Rows are points. The points of each table are mixes of a few directions, plus a little noise. Count the directions of each table, and those that both share. Where both have some left over, give the other angles between the two spaces (their principal angles), to ten degrees, smallest first.

First:
[[ -3.6 -24.0]
 [  2.3  18.2]
 [  1.1  14.8]
 [ -6.4 -50.6]
 [  1.3   9.9]
 [  4.2  33.0]]
Second:
[[-27.7   3.9]
 [ 37.5  -4.5]
 [-42.5   5.1]
 [ 29.8  -3.6]
 [ -5.1   0.1]
 [  8.8  -0.6]]
Directions: first 1, second 1, shared 0; angles 90

First, 6 rows:
[[ 19.6   7.4   8.3  -5.1  13.6  -3.4]
 [-17.9  -6.5  -7.5   4.8 -12.5   3.1]
 [ 34.2  13.3  14.8  -8.9  24.6  -6.0]
 [-67.5 -26.6 -29.4  17.6 -48.2  12.1]
 [ 35.4  13.9  15.6  -9.3  25.5  -6.4]
 [ -4.0  -1.7  -1.9   0.9  -2.7   0.6]]
Second, 7 rows:
[[-17.9 -17.9  33.1 -13.1   5.5 -18.2]
 [ -8.7  -2.9   0.2 -10.2   6.0 -14.6]
 [ 17.8 -22.4   8.6   0.6 -29.7 -47.0]
 [-10.4   7.4 -20.4 -14.9  12.2 -21.9]
 [  7.8  25.5  -0.4  28.4   0.1  56.3]
 [  5.8   7.8  14.1  18.1 -14.5  -0.1]
 [  5.4   2.8 -35.3  -8.7  20.6  45.3]]
Directions: first 1, second 4, shared 0; angles 90

First:
[[ 12.1 -14.7  19.5  29.5 -13.1 -29.6   1.6  18.1   9.9]
 [ 11.6   1.7  -6.8  -8.1   5.4  34.6 -28.6 -28.6 -34.6]
 [ -9.0   8.3  -2.3 -14.6 -14.8 -16.5  15.4 -34.8 -34.1]
 [-11.4  21.8 -16.7 -29.8  -4.5   3.7   5.8 -25.7 -20.8]
 [-12.3  32.6 -14.2 -22.4 -18.3 -35.0  18.4  11.8  17.2]
 [ 30.1   4.4   6.2  17.8 -16.8  -6.4 -36.2   7.5  -9.5]
 [  0.1  14.7 -17.5 -11.8  20.0  29.2 -17.2  36.0  42.1]
 [ -5.5 -25.1  17.0  23.8   8.0 -12.7  19.9  23.3  27.0]
 [-24.0  -8.7 -10.0 -20.7  28.5  37.6  17.6 -20.1  -4.9]
 [  8.3 -35.3  25.0  36.3   5.5  -5.0   3.2  12.3   7.6]]
Second (8 x 9):
[[ 22.5   7.5 -28.1  -5.3  28.3  34.3   4.1  -6.3 -19.3]
 [-18.5  -6.3  23.4   4.4 -23.6 -28.3  -3.5   5.0  16.0]
 [-33.7 -11.2  41.8   7.9 -42.1 -51.1  -6.1   9.1  28.8]
 [-15.0  -5.0  18.7   3.5 -18.8 -22.7  -2.9   4.1  12.8]
 [  7.0   2.4  -8.7  -1.5   8.5  10.4   1.0  -1.8  -5.7]
 [ -0.6  -0.1   0.7   0.1  -0.8  -0.8   0.0   0.1   0.5]
 [ 42.1  14.0 -52.4  -9.9  52.7  63.7   7.6 -11.5 -35.8]
 [ -3.6  -1.3   4.5   0.9  -4.5  -5.5  -0.6   1.1   2.8]]
Directions: first 4, second 1, shared 0; angles 40

First:
[[ -4.5  16.7 -14.8   7.3 -52.1   7.1  17.8  31.5 -11.5  16.3  36.3 -23.9
   -0.7 -16.9]
 [  0.6  20.6 -11.8 -11.7   9.4 -20.8  19.2 -37.2   8.4 -23.0  12.5  -3.6
  -30.9   1.4]
 [ -1.8  -2.2  -0.4   7.1 -21.5  10.6  -1.4  25.4  -7.3  14.4   7.6  -7.1
   11.9  -6.5]
 [  0.3   3.9  -2.4  -1.0  -3.0  -1.7   3.4  -1.7  -0.2  -1.7   4.2  -2.7
   -3.8  -1.1]
 [ -3.1  -4.7  -0.1  11.1 -33.1  16.9  -2.8  40.3 -11.4  23.3  11.1 -10.2
   19.2  -9.6]
 [  7.8 -45.0  35.2  -6.0  90.2   0.1 -46.3 -33.6  15.9 -15.1 -75.8  46.6
   21.4  30.3]
 [ -0.5  20.3 -12.1  -8.3  -0.3 -16.1  18.6 -25.9   4.6 -16.5  15.9  -6.7
  -25.7  -1.3]
 [  1.2  -9.2   6.6   1.0   9.7   3.8  -9.1   2.4   0.5   2.0 -11.7   6.9
    8.0   3.2]]
Second (10 x 14):
[[  3.3  32.3  -1.8 -35.3   9.2 -21.3  27.4 -34.9  15.1 -32.9  15.2   4.7
  -28.1  18.8]
 [ -1.5 -16.8   1.2  19.0  -4.7  11.1 -14.6  18.1  -7.9  18.5  -8.0  -2.4
   15.2  -8.4]
 [ -9.0  22.7  -7.0  -9.8 -42.0  16.0  16.6  35.3 -21.7   3.2  18.1 -11.6
   -2.7 -25.6]
 [ 11.8  -3.5  -5.0  22.4 -65.9  -2.6  13.1  40.0  24.6  43.9  66.6 -33.4
   29.7  35.8]
 [  1.3 -13.6   5.9  -0.2  44.5  -6.4 -15.7 -30.8   1.5 -15.8 -33.0  17.4
   -6.9   1.4]
 [ -7.3  14.7   1.5 -24.7  35.0  -3.5   2.7 -29.4 -10.9 -34.0 -31.3  18.5
  -25.2 -17.0]
 [  2.3   1.0   0.4  -1.9   2.9  -4.2   2.1  -7.2   5.9  -2.2   2.5   1.2
   -1.2   6.3]
 [  4.3 -17.4  -1.0  26.3 -30.8   7.6  -7.1  32.1   5.2  34.1  21.6 -16.4
   25.3   9.8]
 [ -8.4   9.0   1.9 -18.2  30.3   2.6  -1.6 -18.8 -16.7 -27.8 -32.5  17.0
  -20.2 -24.2]
 [  4.0 -28.2   4.2  22.3  20.0   2.5 -23.1  -3.3   3.2  13.4 -18.0   4.6
   13.5   4.4]]
Directions: first 2, second 3, shared 1; angles 30

First:
[[  3.2  -3.1  -3.8   1.5 -12.6  -2.0   5.2   4.3   0.6  -6.0  -4.5  -3.6
    2.7   2.1  -0.5   5.5   3.9  -5.5   2.4  -8.3 -10.5   1.0   0.6   4.7]
 [ -5.5   5.3   6.1  -1.8  21.4   3.2  -9.5  -7.5  -1.4   9.8   8.7   5.1
   -4.7  -4.3   0.2  -8.4  -7.1  11.0  -3.8  14.1  16.4  -1.3  -1.1  -6.3]
 [ 23.5 -24.3 -29.1   8.1 -94.9 -13.2  38.6  32.8   7.7 -44.6 -36.5 -24.6
   17.4  18.4  -1.6  35.4  28.1 -45.1  18.3 -63.8 -74.5   7.1   3.8  31.5]
 [  2.4  -2.2  -2.0   1.1  -7.8  -0.9   3.3   3.3   0.3  -3.6  -3.1  -1.5
    1.7   1.6  -0.5   2.7   2.4  -2.8   1.8  -5.9  -6.0   0.8  -0.1   3.1]
 [ -1.9   2.3   2.7  -1.1   8.6   1.5  -3.1  -3.0  -0.6   4.8   3.5   2.0
   -1.4  -1.6   0.2  -3.6  -2.9   4.1  -1.1   6.4   6.4  -0.8  -0.3  -3.0]
 [ -9.9  10.5  12.8  -2.8  41.3   6.3 -16.0 -13.6  -3.2  18.7  15.8  10.4
   -7.9  -8.4   0.8 -15.6 -12.7  19.8  -7.2  27.9  31.8  -3.4  -2.0 -14.2]
 [  6.0  -6.5  -7.7   1.8 -25.8  -4.1  10.0   9.2   1.6 -11.9 -10.1  -7.1
    4.8   5.3   0.3   9.8   7.8 -12.4   4.8 -17.2 -20.3   2.5   2.2   8.7]
 [-10.4   9.8  11.5  -3.0  38.1   5.4 -15.3 -13.5  -3.1  17.0  14.3  10.3
   -6.4  -8.4   0.1 -14.4 -11.9  18.1  -6.7  26.1  29.0  -2.7  -1.5 -12.3]
 [ -0.9   1.0   1.6  -0.5   4.7   0.9  -0.7  -1.6  -0.3   2.0   2.0   1.1
   -0.3  -1.1   0.8  -1.6  -1.7   2.5  -1.5   3.4   3.5   0.0   0.0  -1.5]
 [-10.8  10.3  13.6  -3.1  41.9   6.0 -16.9 -14.4  -3.1  20.4  16.5  10.6
   -6.5  -8.6   0.7 -16.4 -12.5  19.9  -7.8  28.6  33.1  -3.0  -0.4 -14.2]
 [  3.6  -4.0  -4.9   1.1 -15.1  -1.7   5.1   4.2   1.2  -6.8  -6.4  -4.2
    3.4   2.3  -0.4   5.2   4.4  -7.1   3.3 -10.5 -12.3   1.2   0.1   5.6]]
Second, 11 rows:
[[  4.9   1.3   5.6   2.6  -1.1   1.7   6.2 -32.8  -5.0  12.8   9.9   9.9
   19.4  13.8  -2.3  11.8   1.9 -12.3 -30.0  -7.2 -13.2  -1.6  -9.4 -20.7]
 [  2.6  -7.5 -16.9  20.9   6.1 -16.4  23.4 -11.0  -1.3  12.6   5.6  -7.0
   28.7  19.2  -5.4  38.5   3.5 -20.9 -15.8  -3.2 -21.9  11.4   0.8   4.9]
 [  3.8  15.8  17.6  -1.2   4.6   4.0  12.9  -7.3  -9.2  11.3   6.2  17.4
  -24.2  18.8  16.2  11.5   2.6  13.0  -6.8   9.8   0.6   3.4  -0.1 -20.3]
 [-10.4   5.8  14.1  12.2  31.3  40.3 -21.4 -34.0   9.4   6.5   9.0  -8.8
    5.5 -21.5   3.2  27.1 -21.4  11.5  32.3   2.9 -11.9 -32.7 -14.7 -14.3]
 [ -1.2   4.3   3.0  -9.3  -1.2  -0.8  -6.2  20.6   0.5  -6.9  -4.6   2.1
  -20.8  -7.3   3.9 -21.9   0.8  12.8  10.8   8.2  17.5   1.6   5.4   5.0]
 [ -7.3  -7.7  -6.7  -2.5  23.8  -2.6 -20.3 -19.8   2.4   9.8  11.1  -2.5
   30.8 -14.4 -17.7 -19.2  -9.3  -7.4 -20.2   6.6  18.0  -2.0  -4.8  -1.7]
 [ -3.8   5.9   5.0  -8.3   5.0   0.0  -5.4  33.3   0.8  -8.8  -7.3   1.1
  -36.6  -9.1   9.5 -19.5  -1.3  24.2  26.3  16.6  23.4   2.3  10.8  11.2]
 [  5.9 -10.9 -22.3   3.2 -28.2 -25.7  20.2  49.2   2.6 -19.2 -18.8 -11.8
  -10.8   7.7  -0.1   1.2  13.6  -7.4  16.2  -7.5  -6.2  19.0  15.3  32.4]
 [  1.4  -3.9  -7.5  17.1   8.6  -2.5  12.1 -23.6  -0.9  11.7   8.4  -4.4
   27.2  12.3  -4.9  32.2  -0.5 -16.3 -13.0  -5.3 -20.3   0.0  -6.2  -4.5]
 [ -6.0  -4.2   2.0 -14.2  -1.8  11.1 -26.4  10.7   7.0 -15.1  -6.1  -5.9
   -3.9 -27.8  -6.3 -32.7  -5.9   7.9  16.8  -1.3  16.3 -12.1  -0.3   8.0]
 [ 11.2   1.1   5.0 -20.3 -44.6  -7.9   5.6  15.4  -6.0 -15.9 -11.7  11.1
  -14.8   8.0   3.5 -28.9  16.0  -4.4 -16.4 -17.2  -1.5   8.5   1.7  -3.8]]
Directions: first 1, second 5, shared 1

First, 8 rows:
[[ -4.4 -87.0  18.3  -1.1  80.7 -22.9  49.1  25.0  10.4   3.8   3.7   9.6
    6.0 -55.8 -21.3 -13.9  38.0  -9.6 -17.3 -11.3  -9.8   1.0 -81.5  75.5
    9.3 -29.7 -30.7  67.0  25.3  80.5  -9.3 -73.5]
 [ -2.9   3.7   5.5 -22.2   2.5  -3.8 -20.7 -13.9 -22.2 -10.1  14.2 -17.5
  -14.8  11.8  18.6 -12.5 -15.1  -1.3  -0.1   1.0   6.3   1.7  19.9  15.4
    9.4  46.5   9.6  15.6  -1.3 -36.5  -7.6  -9.0]
 [  4.8  25.4 -11.5  22.0 -28.8  11.5   4.1   5.6  18.5   8.6 -15.8  14.2
   13.2   7.2 -11.1  17.1   1.7   4.4   5.2   2.3  -3.0  -2.0   7.6 -41.1
  -12.8 -36.7   0.8 -38.3  -8.1   8.9  10.1  34.1]
 [  2.7  29.2  -9.5  15.1 -30.3  10.4  -4.2  -0.4  10.1   5.3 -10.5   8.0
    7.1  13.1  -4.7  12.9  -4.9   4.7   6.0   3.7  -0.4  -1.2  16.3 -37.6
   -9.2 -19.0   5.3 -34.1  -8.1  -6.3   7.4  33.2]
 [ -2.1  15.6   2.4 -21.4  -9.4  -0.1 -26.6 -16.2 -22.9 -10.0  13.4 -18.3
  -14.9  18.9  21.0 -10.5 -20.1   0.4   2.3   2.1   7.2   2.0  30.2   5.7
    7.9  49.1  14.4   5.3  -4.4 -46.4  -5.4   1.5]
 [  3.5  11.7  -7.9  21.7 -17.9   8.0  10.7   8.0  19.4   8.8 -14.8  15.2
   13.1  -0.6 -14.4  14.4   8.3   3.1   3.6   0.9  -4.1  -1.4  -5.0 -29.3
  -10.9 -38.7  -4.1 -27.1  -3.3  20.7   8.9  22.2]
 [  2.2  15.0  -4.0   5.1 -15.9   4.6  -4.6  -1.3   2.7   2.4  -4.0   2.5
    2.6   8.2   0.0   5.9  -3.8   1.8   2.7   1.8   0.0  -0.4  10.9 -17.7
   -4.4  -5.9   3.7 -15.9  -4.7  -7.0   3.1  15.5]
 [ -3.0 -15.1   7.8 -19.1  19.1  -7.7  -6.5  -6.2 -17.1  -7.7  13.2 -13.5
  -11.8  -1.5  11.2 -13.3  -4.6  -2.1  -3.5  -1.7   3.3   1.5  -0.2  30.0
    9.9  34.3   1.8  27.2   4.6 -14.2  -7.9 -23.2]]
Second (10 x 32):
[[ -6.3  17.2 -15.7  12.7  -7.9  -5.4   6.3 -12.2  -4.8 -14.9 -14.0  -6.3
    8.7 -13.0   7.6   2.5  10.9 -22.0   4.7   8.9 -11.2   6.1 -13.3   8.2
   -3.4  -5.7  -5.1  -6.2 -10.3  18.4  14.5   9.7]
 [ -2.4   6.6  -5.7   4.5  -2.8  -1.9   2.4  -4.3  -1.9  -5.4  -5.1  -2.2
    3.2  -4.5   2.7   0.9   4.0  -8.2   1.8   3.1  -4.2   2.4  -4.6   3.1
   -1.2  -2.0  -2.0  -2.2  -3.9   6.9   5.4   3.5]
 [ 21.3 -60.0  53.9 -43.0  27.8  18.2 -21.3  41.6  16.8  51.4  48.8  21.3
  -29.6  45.4 -25.5  -8.8 -37.5  75.7 -16.4 -29.2  38.9 -20.2  45.7 -28.7
   11.2  20.0  18.1  20.7  35.3 -63.7 -50.5 -33.9]
 [-17.6  49.9 -44.7  36.0 -23.1 -15.1  17.7 -34.7 -14.0 -42.9 -40.7 -17.4
   24.9 -37.7  21.1   7.1  31.3 -63.1  13.7  24.3 -32.1  16.8 -37.9  23.8
   -9.4 -16.4 -15.3 -17.2 -29.0  53.3  42.1  28.0]
 [-15.5  43.2 -38.9  31.0 -20.1 -13.3  15.3 -29.8 -11.8 -37.0 -35.4 -15.2
   21.2 -32.8  18.4   6.2  26.8 -54.2  11.7  20.8 -27.8  14.6 -32.9  20.5
   -8.0 -14.3 -13.4 -14.7 -25.2  46.0  36.3  24.4]
 [  2.9  -8.5   7.8  -6.0   3.9   2.4  -2.7   6.1   2.1   7.3   7.0   3.0
   -4.3   6.3  -3.6  -1.1  -5.4  10.8  -2.2  -4.1   5.5  -2.7   6.2  -4.2
    1.5   2.8   2.5   2.9   5.0  -9.1  -7.2  -4.8]
 [ 13.5 -37.8  34.2 -27.6  17.8  11.7 -13.6  26.5  10.5  32.6  30.9  13.3
  -18.9  28.8 -16.2  -5.5 -23.8  48.0 -10.5 -18.7  24.5 -13.0  29.0 -18.2
    7.1  12.7  11.4  13.0  22.4 -40.2 -32.0 -21.6]
 [ -2.1   5.1  -4.6   3.5  -2.5  -1.8   1.8  -3.6  -1.3  -4.6  -4.0  -1.9
    2.6  -4.1   2.2   0.7   3.4  -6.4   1.3   2.8  -3.3   1.5  -4.1   2.5
   -1.0  -1.9  -1.5  -1.6  -2.8   5.6   4.4   2.9]
 [ -3.9  11.3 -10.3   8.0  -5.2  -3.4   4.0  -7.8  -3.0  -9.7  -9.4  -4.2
    5.6  -8.5   4.8   1.7   7.2 -14.6   3.2   5.8  -7.4   3.8  -8.7   5.6
   -1.9  -3.5  -3.4  -4.0  -6.7  12.0   9.6   6.3]
 [  9.5 -26.5  24.1 -19.4  12.5   8.2  -9.6  18.8   7.5  23.1  21.8   9.3
  -13.2  20.3 -11.2  -4.1 -17.0  33.9  -7.4 -13.3  17.4  -9.3  20.5 -13.0
    5.2   8.8   8.2   9.2  15.6 -28.4 -22.6 -15.0]]
Directions: first 2, second 1, shared 0; angles 70

First, 8 rows:
[[ 31.9 -20.9 -22.4  10.9  27.4  -1.9 -19.8 -25.5 -15.7  14.0  -6.9  11.3
   13.7  -5.6  25.0 -11.3  -8.1  -1.1 -28.9  -3.7   4.0  -6.9  20.9  -9.0
   -1.5  -3.5 -12.5   4.0   3.5  14.4 -22.5   3.0]
 [ 34.9 -12.1   4.4  21.4  38.3  -1.6 -16.7 -24.7 -36.7  14.9  -4.7 -12.2
   18.8  36.1  44.7  -8.6 -41.1   5.9 -20.5   1.5   1.4  20.4  46.2  13.5
   20.3 -22.7  23.4   4.9   2.8   7.4 -14.5  -0.1]
 [-35.5  21.9  12.9  -1.5 -35.4   8.9  24.7  36.8  45.2 -16.1 -11.1  -5.6
  -40.7 -36.0 -50.9  17.0  45.2  -8.4  22.8   3.2  -7.9 -18.2 -33.2  -0.4
  -13.7   2.2 -18.9  -1.6 -22.3 -10.0   9.6  11.9]
 [-49.0  35.9  33.5 -44.4 -46.9   6.0  29.5  49.7  38.6 -30.2  -1.7 -16.1
  -25.1  -9.8 -57.5  19.5  27.1   0.3  53.9   2.3   1.2 -13.1 -41.3   3.3
   -6.4  10.2  13.5 -15.0   3.8  -8.9  30.9   2.4]
 [ 35.9 -25.0 -28.6 -15.2  27.6  -6.3 -27.5 -32.3 -25.9  11.7   2.4  18.3
   32.8   1.8  29.9 -16.4 -19.4   3.3 -24.8  -7.6  13.4 -10.2  16.8 -16.4
   -1.7   9.6  -4.3  -3.5  25.6  22.2 -18.0  -4.8]
 [-22.8  13.7   3.2 -30.6 -26.4   3.6  11.5  24.2  28.9 -16.4  -4.2   2.3
  -14.8 -26.6 -38.8   9.4  29.3  -3.1  23.0  -2.1   3.4 -22.5 -30.5  -9.8
  -13.4  13.3 -10.2  -9.7   3.6   3.1   9.0   5.1]
 [  7.1   1.0   9.2  23.7  11.2   1.8   0.5  -3.3  -6.4   5.4  -6.0 -11.4
   -6.2  11.7  11.6   1.1  -9.7   0.4  -7.1   3.5  -5.9  11.9  19.0  11.4
    9.7 -16.3   7.2   6.4 -12.9  -4.3  -5.2   4.1]
 [ -2.7 -14.0 -12.3  36.0   2.1 -10.4  -3.0 -24.6 -27.1  17.4  30.9  12.7
   21.9  27.4  35.3  -9.9 -24.5   4.2 -18.7   3.4 -10.4  37.6   3.2   6.7
    8.0   7.4   0.2  15.4  -3.5 -25.3  12.2 -22.4]]
Second:
[[ 35.8 -11.5 -28.9   7.5  47.2 -68.1 -13.7  -7.1 -37.0  18.5  54.1   5.4
  -35.5 -35.7  -1.1  29.0  -3.9   5.9   3.9 -27.8   5.6  10.5  41.5 -35.2
    5.2 -18.0  11.1   2.6   5.6  -5.7 -27.3 -15.7]
 [ 11.6  -0.7  12.1 -27.2  -9.4   3.0  -2.3   0.7 -18.3  -9.6 -15.7  -8.4
   33.3  19.9  22.5  -9.3 -24.8   3.6   4.0   7.7  10.8 -10.6 -12.7  10.4
    8.0  17.9  23.5  -0.2  28.2  20.7   5.8 -11.8]
 [-25.0  -3.1  18.7  -5.8 -14.0  24.8   9.3   8.5  10.8 -15.1   0.4 -12.3
   39.9  11.0 -14.6 -14.1  -1.1  -8.1  -7.6   6.3  -2.2  -7.7  -5.9   7.0
   17.5   2.7  -2.7  17.9  -3.6 -15.1   1.7  36.7]
 [  1.4  27.5   3.8  16.6   0.4  -2.6   8.2   5.0  27.0  -1.8  -6.3  -8.4
  -49.6   1.6 -11.4  11.4  18.5   2.8  22.9  14.0 -18.6  11.1  13.6   4.5
  -13.0 -23.1  -0.8 -27.8 -19.2 -13.4  18.2  -6.8]
 [-41.3 -20.4  19.7 -30.0   6.6  35.6 -13.1   6.5 -21.6  22.6  -6.2  16.9
    5.4  30.0 -13.0   3.9 -20.6  10.8  -4.2 -49.0  40.9  28.1  -7.5  16.7
    2.9  -0.2  12.5  10.2   2.7  27.0 -14.1  -3.2]
 [-33.6   3.4  23.6 -12.3 -16.3  51.5   9.5   1.2  37.3 -28.7  -5.2 -18.6
   63.2  28.3 -23.9 -32.4   4.5 -12.0  -8.4  23.8 -13.9 -14.0   4.9   7.7
   19.9  -4.7 -12.7   5.9  -7.1 -30.1  14.4  68.2]
 [ 49.6   6.5 -45.4  24.5   3.8 -25.3 -11.5 -25.9   8.4  13.0 -18.3  24.8
  -42.7 -26.6  34.6   1.3  19.5   3.1  -4.0  20.8 -16.8  -9.9  -6.8 -13.4
  -38.4  10.3 -24.9 -31.6   2.3  17.1   7.0 -49.2]
 [  2.3  -2.3  -3.6  25.9 -18.9 -18.8  12.7  11.6  -6.9   1.4  -2.2   0.3
  -12.8 -28.3   6.5  10.2   9.6  -5.8  -7.0   4.7  -5.5  -7.5 -27.3   1.9
   -1.6  15.0  -6.5  23.4  -8.6  -0.2  -6.0 -18.1]]
Directions: first 4, second 6, shared 2; angles 70, 80
